Rows are points. The last column is the point's height on a tilted bowl or saddle (a function of degree 2), plus a little noise. Count its main directions that bend up, bend down and stay straight.

Points (11 x 3):
[[-0.1  9.8 -9.3]
 [ 4.5  2.2 -1.9]
 [-3.0  5.0 -2.9]
 [ 0.6  0.8  0.1]
 [-2.4  5.6 -3.3]
 [ 2.5  6.7 -4.9]
 [-2.3 -0.4 -0.1]
 [ 1.4 -1.4  0.0]
 [-1.5  0.2  0.1]
 [ 2.7 -1.8 -0.5]
 [-0.5  0.5  0.2]]
Directions: 0 up, 2 down, 0 straight

Points (15 x 4):
[[ 4.6 -5.1 -4.3  4.2]
 [ 4.2  1.7  1.4  1.8]
 [-4.4 -4.8  2.5  4.4]
 [ 2.7  5.4 -2.2  2.9]
 [-1.3 -3.7  3.2  2.8]
 [-1.4 -1.2 -4.2  2.4]
 [ 0.0 -7.2  5.4  4.8]
 [ 0.7  1.2 -2.2  1.7]
 [ 0.6  2.7 -3.1  2.2]
 [-4.2  4.4  4.2  5.9]
 [-1.4 -1.9 -9.4  4.8]
 [-3.0  2.6 -1.5  3.2]
 [ 0.7  1.2 -3.9  2.2]
 [-2.3  1.2  2.4  2.8]
 [-2.3 -2.7  3.0  2.9]]
Directions: 3 up, 0 down, 0 straight

Points (18 x 4):
[[ 3.5  0.2  4.2 -0.8]
 [ 4.2  5.0  0.6 -2.0]
 [ 0.6  2.8  2.6 -1.2]
 [-5.9  0.7 -3.3  0.0]
 [ 3.0 -1.0 -2.6 -2.3]
 [-1.8 -1.2  6.5 -6.5]
 [-0.4  0.2  2.9 -1.1]
 [-2.8 -0.9 -5.9  2.4]
 [ 0.2  2.5 -1.3  0.5]
 [-2.0 -1.4 -1.4  1.5]
 [-3.4  5.0  1.9 -5.4]
 [ 1.6 -2.4 -8.8 -6.9]
 [ 4.0 -1.5 -1.5 -3.1]
 [ 1.4 -2.3  0.9  0.6]
 [-5.1 -2.6 -1.5  0.3]
 [-5.1 -1.4 -6.2  3.1]
 [ 0.8  0.9  9.2 -7.7]
 [ 3.6 -1.8  6.0 -1.0]]
Directions: 0 up, 1 down, 2 straight

Points (18 x 4):
[[-4.7 -4.6 -6.8  7.9]
 [ 1.5  0.8 -2.0 -1.0]
 [-1.1 -1.9  3.1  0.1]
 [ 4.2 -2.7  3.5  2.3]
 [-1.9 -8.5  7.7 -4.3]
 [ 6.4  7.2 -1.6 -6.3]
 [-1.4  3.8 -2.6 -0.1]
 [ 0.6  3.1 -1.5 -0.8]
 [ 2.0  6.9  1.9  1.9]
 [-1.2  2.2  2.8  1.5]
 [-0.4 -1.4 -2.9  0.3]
 [ 4.6 -3.3 -0.6 -1.3]
 [ 4.8  2.8  6.1  9.1]
 [ 2.5  1.6  0.1 -0.4]
 [ 0.5 -2.3 -0.3 -0.3]
 [ 0.8 -2.4 -4.5  0.5]
 [ 2.0  1.0  1.3  0.7]
 [ 1.2 -3.6 -0.2 -0.5]]
Directions: 1 up, 1 down, 1 straight

Points (26 x 5):
[[-5.7  0.7 -0.3  0.9 -0.7]
 [ 2.1  2.6 -1.2 -1.9 -0.2]
 [-1.7 -0.4 -7.4  0.7 -1.3]
 [ 3.3  7.1  3.0  6.3 -8.1]
 [ 1.4 -0.9 -5.9 -4.9 -2.7]
 [-1.1  5.3  1.6  3.1 -5.3]
 [-2.3  2.3  6.6 -1.0 -1.3]
 [-6.6  0.1  0.7 -9.7  9.2]
 [ 0.5  0.2 -3.2 -1.9 -1.7]
 [-4.9  2.3  2.2  3.6 -3.8]
 [ 0.4  0.7 -9.5  4.9  3.4]
 [ 0.3 -3.7 -3.8 -0.3 -3.0]
 [-5.0 -2.5  5.2  0.1  2.3]
 [ 5.6 -0.3  0.1 -2.1  1.4]
 [ 0.3 -0.2 -3.5 -1.5 -2.0]
 [ 0.2 -0.7 -0.7 -0.9 -1.7]
 [-1.2 -8.3 -2.7 -1.3 -1.8]
 [ 4.5 -0.9  4.7 -5.2  6.7]
 [-1.9 -4.8  0.4 -5.3  1.3]
 [ 3.8  1.1 -1.4  4.0 -1.3]
 [ 0.6 -1.7  1.5  2.5 -1.7]
 [-1.5  0.5 -5.7  0.3 -1.4]
 [ 0.5  3.0  1.5 -4.4  2.0]
 [-5.6  1.4  1.9 -0.8 -0.2]
 [ 1.1 -1.3 -1.5  1.5 -2.0]
 [ 2.9 -6.9  1.3  3.8  3.3]]
Directions: 3 up, 1 down, 0 straight

Points (25 x 5):
[[-3.5 -3.8 -5.3 -4.5  7.3]
 [-1.1 -2.9 -2.9  0.4  0.7]
 [ 0.1 -0.1  4.7 -2.9 -3.1]
 [-4.1  6.8 -6.8 -3.6  4.3]
 [ 7.0 -2.5 -0.2  1.4  2.0]
 [ 2.0 -2.0 -4.2  1.2 -0.4]
 [ 2.8  1.1  3.4 -2.6 -0.7]
 [-1.3 -0.6  2.0  3.5 -1.4]
 [ 0.7  2.1  6.1  0.5  0.4]
 [ 1.8  0.7  2.8 -2.6 -0.9]
 [ 0.7  1.5  3.1  4.1  0.3]
 [ 3.3 -4.8 -2.4  2.4 -1.2]
 [ 5.9  0.0 -5.3  2.7  0.3]
 [ 4.4  6.0  0.3 -2.0  5.5]
 [ 1.8 -4.2 -0.9 -4.1 -1.3]
 [ 1.3  8.5 -1.7  0.2  4.0]
 [-0.2 -0.9  0.9  5.1 -2.3]
 [ 2.2  2.2  1.9 -1.1  1.2]
 [-8.4 -0.7 -1.0  3.2  1.5]
 [ 1.3 -3.3 -2.1 -1.6  0.2]
 [ 2.3 -7.6 -5.3  6.7 -6.1]
 [ 0.2  2.3 -1.2  3.5 -0.9]
 [ 4.8  4.7  3.2  1.9  7.1]
 [-1.7 -1.4 -1.4  9.0 -8.3]
 [ 1.9 -3.5 -0.1  0.6 -0.7]]
Directions: 1 up, 1 down, 2 straight

Points (25 x 5):
[[ 0.4  1.6 -2.2  0.0  0.7]
 [-1.3  3.2  1.6 -7.9  6.4]
 [ 0.6  0.4 -1.0 -1.4  0.7]
 [-8.4 -0.9  6.0  1.1  5.2]
 [ 3.1 -1.3 -1.0 -2.5  1.7]
 [-3.3 -0.4 -7.9 -3.1 -3.3]
 [-0.4  4.0  4.3 -3.9 -0.5]
 [-3.5  2.2  2.9  1.3  1.7]
 [-4.2 -2.2 -2.5  7.1  1.9]
 [ 7.8  1.8 -2.8 -5.9 11.3]
 [ 1.0 -0.8  0.7 -1.5  0.0]
 [-3.5 -2.2  0.1  4.2  1.6]
 [ 0.0  0.7  4.3 -2.3 -2.2]
 [-0.4  4.5  1.2  3.7  1.2]
 [ 0.7  5.6  2.3  0.3  0.3]
 [ 1.0 -9.6 -2.7  1.9 -1.1]
 [-1.3 -1.5  3.2  2.2 -0.3]
 [-4.0 -1.6  6.6  4.6  1.4]
 [-2.9 -1.3 -2.8  1.4 -1.0]
 [ 0.9 -1.3  4.8 -2.8 -3.0]
 [ 4.6  8.2  0.0  0.3  2.8]
 [-3.6  4.5  3.1 -1.3  3.0]
 [ 2.8  2.5  0.4 -2.5  1.9]
 [ 1.0  2.5  1.0  1.7  0.2]
 [ 3.6 -7.0  1.7  5.5  6.7]]
Directions: 2 up, 1 down, 1 straight

Points (47 x 7):
[[  2.7   7.7   1.5   2.7  -9.1   0.0  -8.3]
 [ -4.5   1.0   3.1   3.6  -3.5  -1.6  -1.8]
 [  2.1   2.7   4.3  -0.8   3.7   9.3  -4.3]
 [ -1.9   3.1   1.7   1.2  -3.1   2.7  -1.5]
 [ -1.1  -7.7   1.8   0.9  -0.8 -11.0  -7.6]
 [  3.1  -6.4  -1.9   0.2  -1.1   0.3  -1.9]
 [ -2.5  -1.1  -1.6   2.5   2.5  -0.5   0.8]
 [  0.8   1.2   3.1  -1.0   4.9  -4.8  -1.4]
 [  1.5  -6.5   0.3  -4.2  -3.2  -0.8  -4.8]
 [ -0.4  -4.8  -2.0   6.4  -5.3   0.8  -3.1]
 [  2.3  -4.0   0.0  -0.5  -2.5   1.1  -1.7]
 [  1.2  -4.0   5.1  -0.8   3.1   0.3  -2.8]
 [ -0.9   0.4   2.5  -1.4  -4.9  -0.7  -2.7]
 [  3.4  -1.4  -0.6   4.8  -2.3   1.8  -1.2]
 [ -2.3  -3.2   0.6  -6.4  -3.7  -0.1  -4.5]
 [ -1.3   1.2   4.5   7.9   3.5  -1.4  -2.5]
 [  1.7   0.1   1.8   0.1  -1.1  -1.0  -1.1]
 [ -1.6  -4.7  -4.8  -8.1   2.4   8.1  -4.4]
 [  5.4   0.7   0.7   2.4   2.7   2.0  -1.9]
 [  0.3  -9.8  -2.8   1.4  -4.7  -0.9  -5.9]
 [ -4.3   2.6  -0.1   8.3   5.0  -0.4  -1.0]
 [ -0.9  -3.8  -4.3  -1.8   1.7   1.0  -0.4]
 [  4.9  -8.4   3.5   0.8   5.2   4.7  -4.5]
 [  0.9   0.9  -0.4  -1.1  -3.0   1.4  -1.2]
 [ -4.9   6.3   1.4  -3.9   3.1   1.1  -1.4]
 [  5.9   2.4   3.3   2.6  -1.1   0.5  -4.0]
 [ -4.9   0.5  -2.1  -1.2 -11.2  -1.3  -8.1]
 [  0.2   1.2   2.1   1.9  -5.8   3.4  -3.0]
 [ -2.7  -0.7  -0.8  -2.4  -3.7   0.4  -1.6]
 [ -1.8   1.1  -0.8   2.3   1.1  -3.7   0.6]
 [  0.8  -1.9  -3.8   3.7  -3.1   2.0  -0.3]
 [  0.4   5.3   5.6  -4.1   0.3   3.1  -5.0]
 [ -1.9  -4.3  -3.2  -4.7   1.7   1.1  -1.8]
 [ -0.6   0.9   0.0  -2.4   6.5   0.1  -0.7]
 [ -0.7  -6.5  -1.5   1.6   0.0  -0.6  -1.6]
 [ -5.6   5.7   1.8   2.8   2.5  -3.5   0.5]
 [  2.2  -3.2  -2.7  -2.7   0.1   1.8  -1.1]
 [ -4.1  -1.2  -1.5  -6.5  -5.5   1.2  -5.2]
 [ -5.0  -0.3   0.3  -8.3  -2.9  -2.1  -4.7]
 [  2.0  -4.3  -0.6  -2.3  -3.1  -4.9  -4.0]
 [  1.9   0.7   2.4   2.1   0.4  -3.4  -1.3]
 [ -3.1  -1.8   1.8   3.8   2.0   0.7   0.0]
 [ -2.4   1.8   1.2  -3.8   7.4  -0.1  -1.2]
 [ -1.2  -0.4   0.1   0.2  -0.9  -4.5  -0.5]
 [  1.3  -0.5   3.3   1.1  -5.4  -1.7  -3.7]
 [  1.0   6.3  -0.6  -2.6  -5.6   0.2  -4.6]
 [ -2.4  -2.8  -4.7  -3.0  -2.1  -9.6  -4.8]]
Directions: 0 up, 5 down, 1 straight

Points (40 x 7):
[[  2.2  -0.2   3.3  -3.7  -5.2  -3.1   1.3]
 [  1.3   6.5  -1.0  -4.0  -0.3  -1.1  -1.7]
 [ -2.1   2.0   1.1  -0.2   0.1   0.4   0.0]
 [ -1.8   6.9  -4.7   3.2  -2.9  -1.3  -0.1]
 [ -2.3  -1.3  -1.6   8.0  -1.2  -1.4   0.6]
 [  2.6  -1.8   0.8   0.3   3.0  -1.9  -1.9]
 [ -2.8   0.1  -0.8  -5.1   0.1   4.5  -3.2]
 [ -4.3  -5.7  -0.6  -1.1   3.4   1.7  -3.6]
 [  4.1  -0.7   1.1   1.6   8.8  -3.0  -7.3]
 [ -6.2  -1.2   2.1  -2.1  -4.9  -1.9  -2.3]
 [ -0.8   0.1   0.6  -1.0  -7.9   1.4  -2.3]
 [ -3.0  -1.7   1.7   0.6   0.5  -0.6  -0.1]
 [  1.6  -7.3  -3.3   1.0   8.4   0.1  -9.3]
 [  2.7   1.4   0.8   0.7 -10.5   0.4  -2.1]
 [ -3.4   1.1  -0.1   3.4  -0.5  -0.7   0.8]
 [  0.8  -6.2  -3.5  -3.2  -1.8  -1.3  -3.3]
 [  1.3  -1.6   3.2   1.1  -1.7   4.1  -2.3]
 [ -4.1  -0.8   0.9  -2.7  -3.8   2.9  -2.8]
 [ -4.4  -4.0   4.5   4.6  -0.8  -1.8   0.4]
 [  0.6  -3.1   2.7  -0.5  -4.1  -2.6   0.9]
 [  0.8  -5.2  -2.4   2.2   2.0  -3.4  -2.7]
 [ -3.3   0.2   0.3  -2.5   4.3   6.9  -2.2]
 [  1.6   4.1   1.4  -4.0  -3.6   1.2  -1.4]
 [ -1.2  -0.8   4.6   2.5  -0.1  -2.9   0.3]
 [ -3.7   0.6   3.0  -0.7   5.9   4.0  -0.7]
 [  5.0   0.7  -2.3  -4.2  -2.9   3.3  -3.3]
 [  2.0  -6.3  -3.4   0.6  -1.7  -0.8  -3.3]
 [  2.7   0.4   5.1   0.1  -5.5  -7.8   1.8]
 [  4.4   2.7   4.5  -5.6   2.7   1.8  -0.6]
 [ -0.5   1.6  -4.0   3.4  -3.8   6.1  -3.1]
 [ -2.1   3.5  -5.1  -0.2   4.1   4.2   0.5]
 [  6.9  -2.9   4.1   3.6   1.0   7.7 -11.5]
 [  2.1   1.5   0.3   5.0   0.2  -1.6  -1.3]
 [ -3.5  -0.6   2.8   5.2   2.5   2.1  -0.2]
 [  0.4  -5.8  -1.1   7.5  -2.5   7.3  -9.0]
 [  0.1  -1.9   4.9   4.9  -3.3 -10.7  -0.7]
 [ -3.6  -2.1  -1.4   3.0   2.9   3.8  -1.1]
 [  4.1  -2.0  -4.8   0.2   1.9  -3.7  -2.2]
 [ -7.2  -2.5  -1.5   3.5   3.5  -3.7  -1.0]
 [ -3.6   0.1   5.1   1.9  -2.5   4.2  -0.5]]
Directions: 1 up, 3 down, 2 straight

Points (46 x 7):
[[  0.8   1.4  -2.2   3.5  -3.1  -5.4  -1.3]
 [ -4.7  -7.6  -2.7  -4.5  -1.4  -1.3   6.6]
 [  2.4  -1.5  -2.0   0.5   3.3  -6.2   1.6]
 [ -1.7  -1.9  -1.0  -4.4  -2.2   0.4   3.3]
 [ -0.9  -0.1  -4.3   4.4  -3.4   3.7  -4.0]
 [  0.9  -2.7   2.6  -9.1  -1.0  -4.3   7.5]
 [  0.9   5.3  -3.7  -2.1  -4.2  -4.5   3.0]
 [  2.2   4.1   2.7   1.1   0.3  -3.3   2.9]
 [ -0.4  -1.4   1.6  -2.0  -7.0   0.6   4.2]
 [  1.9  -1.4  -2.5  -0.8   0.7  -0.6   0.0]
 [ -4.5   1.2   5.2   3.8   2.4  -2.1   3.3]
 [  0.3  -3.7   1.0   2.8   0.3   3.7  -1.0]
 [  5.6  -5.0  -0.2   5.6  -0.9   0.7  -2.4]
 [  5.1  -3.0   2.6  -2.2   2.5  -4.2   1.9]
 [  7.8  -1.9  -1.6  -2.6  -6.5   0.6   3.9]
 [ -1.9   1.7   4.0  -1.9  -4.7  -2.0   5.3]
 [  2.5  -3.0  -0.5  -1.6  -0.5   1.3   0.7]
 [ -1.1  -0.2  -4.8   4.3   1.4  -7.0  -3.7]
 [  4.9  -2.6   1.8  -4.9   3.6   0.2   1.3]
 [ -2.2   0.0  -2.8  -6.6  -0.5   0.6   3.1]
 [  5.5   2.4  -2.2  -0.4   4.7   0.5   0.6]
 [ -5.5  -4.2   1.0   0.7   9.2   6.5   9.2]
 [ -1.0  -0.2  -4.7   2.2  -2.7   4.5  -2.8]
 [  1.6   1.7  -2.3   6.3  -4.8   0.7  -3.4]
 [  1.0  -1.8  -3.3   3.7   1.6   2.5  -2.2]
 [ -1.1   4.5  -1.9  -2.0   3.5   0.7   1.5]
 [ -0.5  -3.2   1.4  -1.0  -3.4   0.1   1.7]
 [  0.7   1.8   2.0   2.1  -2.3  -7.5   2.0]
 [  3.8  -3.5  -2.6   0.9  -4.4   2.4   0.0]
 [ -2.2  -1.6  -3.2  -1.3   0.1   2.7   0.0]
 [  1.1  -1.0   1.4  -4.5   0.6   2.7   2.1]
 [ -1.1   1.5  -4.1   0.0 -10.5   1.3   2.7]
 [  3.7  -0.4  -3.9  -7.1  -3.7  -7.3   8.5]
 [ -9.5  -6.5  -3.0   2.2   0.9   3.5   3.3]
 [ -1.2   3.5   5.7   2.2   0.6  -0.1   3.8]
 [  2.4   4.0  -3.4  -0.7   0.5   5.7  -0.7]
 [  0.0   4.8   3.3  12.1  -4.1  -1.9   1.1]
 [ -3.8   3.3  -5.3   5.8  -2.9   4.8  -4.7]
 [  2.5  -0.5   0.8   5.6  -1.9   4.8  -4.0]
 [ -1.2  -0.3  -3.0  -1.7   2.8   3.6   0.2]
 [  1.3  -2.3  -6.1  -3.6  -5.9  -2.5   3.8]
 [ -4.0   0.5  -1.4  -2.0  -0.5   1.0   1.0]
 [  0.5   4.1  -3.7   3.4  -3.7   2.4  -2.1]
 [  2.8   3.4  -1.4  -2.2   7.1  -1.9   2.8]
 [  2.7   0.1   3.4   2.9   0.9  -0.5  -1.3]
 [  4.2  -6.4  -2.6  -1.8   1.3   5.6   2.9]]
Directions: 3 up, 1 down, 2 straight
